Rows are points. To make a cloud, some directions were put in groups of two or more. Within a group, all points are equally far from the middle, so they leave a hole (a ring in 2 directions, a hollow ball in 3). The other directions are filled evenly. Then the cloud was stretched, turned, moved and blurred a little. How many holes are there, and how many directions does each take, smallest first?

Cloud (19 x 3):
[[ 1.57 -1.07  0.45]
 [-0.99 -0.60 -1.05]
 [-0.96 -1.75  1.47]
 [-1.67 -0.30  2.23]
 [ 2.56  0.22 -0.23]
 [-0.62 -1.96 -0.99]
 [-1.00 -1.61  1.88]
 [-0.58 -2.38 -0.13]
 [-0.37  1.58 -0.96]
 [ 0.44  1.20  0.56]
 [-0.96  1.74 -1.12]
 [ 0.51  1.24 -0.21]
 [ 0.69 -0.90  0.96]
 [-0.35  1.56 -0.14]
 [ 1.88  0.86 -0.86]
 [ 0.60  1.91 -2.16]
 [ 1.43 -2.29  0.84]
 [-2.53 -0.27  1.94]
 [-1.11 -0.64  1.97]]
Holes: 0

Cloud:
[[ 0.05  1.09  1.87]
 [-0.72  2.32  0.29]
 [ 0.64  0.28  1.50]
 [-1.04 -0.56 -2.01]
 [-1.20  2.03  1.58]
 [-0.51 -0.48  0.49]
 [ 0.66 -0.95 -0.43]
 [-2.09  0.92  1.63]
 [-2.11 -0.65 -0.04]
 [ 0.73  0.56 -1.90]
 [ 1.66  2.28  1.27]
 [ 1.15  2.30  1.07]
 [-0.94  2.18  1.45]
 [-1.69  1.52  1.75]
 [-1.24  2.18 -0.26]
 [-0.12  0.96  1.84]
 [-0.80  0.58 -2.04]
 [-0.13  0.52  1.62]
 [-1.06 -0.62  0.18]]
Holes: 1 (2)

Cloud, 30 rows:
[[-1.08 -0.79  1.65  1.26]
 [-0.65 -0.04  1.71  2.75]
 [-0.14 -0.94 -0.66 -0.65]
 [-1.14 -2.64  0.88  1.61]
 [ 1.08 -0.89 -0.21  1.72]
 [-0.59  1.05 -0.95  0.82]
 [ 0.22  2.41 -1.48  0.27]
 [-0.02  1.07  1.70  2.59]
 [ 0.24 -0.28 -1.14  1.15]
 [ 1.71  2.38  1.08 -0.08]
 [ 0.09 -1.12  1.39 -0.69]
 [ 0.77 -2.82  2.07 -0.15]
 [ 0.11  0.73  0.73  2.57]
 [-0.17  2.98 -1.41 -0.04]
 [ 0.15 -0.97  0.46  2.57]
 [-1.43  1.75  1.23  1.35]
 [ 1.85  0.34  0.50  0.81]
 [ 1.16 -0.28  1.65  1.58]
 [ 0.96 -0.23 -0.86 -1.62]
 [ 0.76  0.94  1.50 -0.88]
 [ 1.82  1.59 -0.94 -1.23]
 [-0.81 -1.22  1.96  2.40]
 [ 1.79 -0.27 -1.13 -0.15]
 [-1.33  1.50  0.33  1.86]
 [-0.55 -2.56  1.61  0.38]
 [ 2.07  1.90 -0.01 -0.38]
 [-1.33  0.86  0.31  1.24]
 [ 2.29 -1.52 -0.55 -0.47]
 [-0.69  0.00  1.74  0.42]
 [ 1.61 -0.34 -0.77  0.75]]
Holes: 1 (3)

Cloud (27 x 4):
[[ 1.12 -0.28  0.86 -2.58]
 [-1.27 -1.30 -2.41 -0.26]
 [-1.82  0.67 -0.02 -0.66]
 [ 0.06  1.69 -0.58  0.56]
 [ 1.15 -1.06 -2.40  0.24]
 [-0.37  0.24 -2.71 -1.88]
 [-1.65 -1.42 -0.02 -1.85]
 [-0.21 -0.39  1.53  0.28]
 [-0.50  0.85 -2.67 -1.99]
 [-1.89 -0.04 -1.80  0.52]
 [-1.15  0.14 -0.36  1.76]
 [-1.44 -1.35  1.51 -0.86]
 [ 0.80 -0.33 -1.38  1.63]
 [ 1.20 -0.29 -2.86 -1.04]
 [ 1.17 -0.36 -0.76  1.46]
 [ 1.55 -1.61  0.34 -1.32]
 [-1.97  0.34 -1.34  0.40]
 [-0.27 -2.72 -0.10 -1.61]
 [-1.81  0.50 -0.99 -1.48]
 [-0.86  2.18 -1.55 -0.88]
 [ 1.93  0.41  0.84 -1.35]
 [-2.22 -1.02  0.77 -0.84]
 [-0.90 -1.45  0.86 -1.95]
 [-1.00 -0.45 -2.21  1.36]
 [-0.50  0.01 -2.03  1.46]
 [ 0.25  1.38  0.86 -0.61]
 [-1.94  0.29 -1.21  0.77]]
Holes: 1 (3)
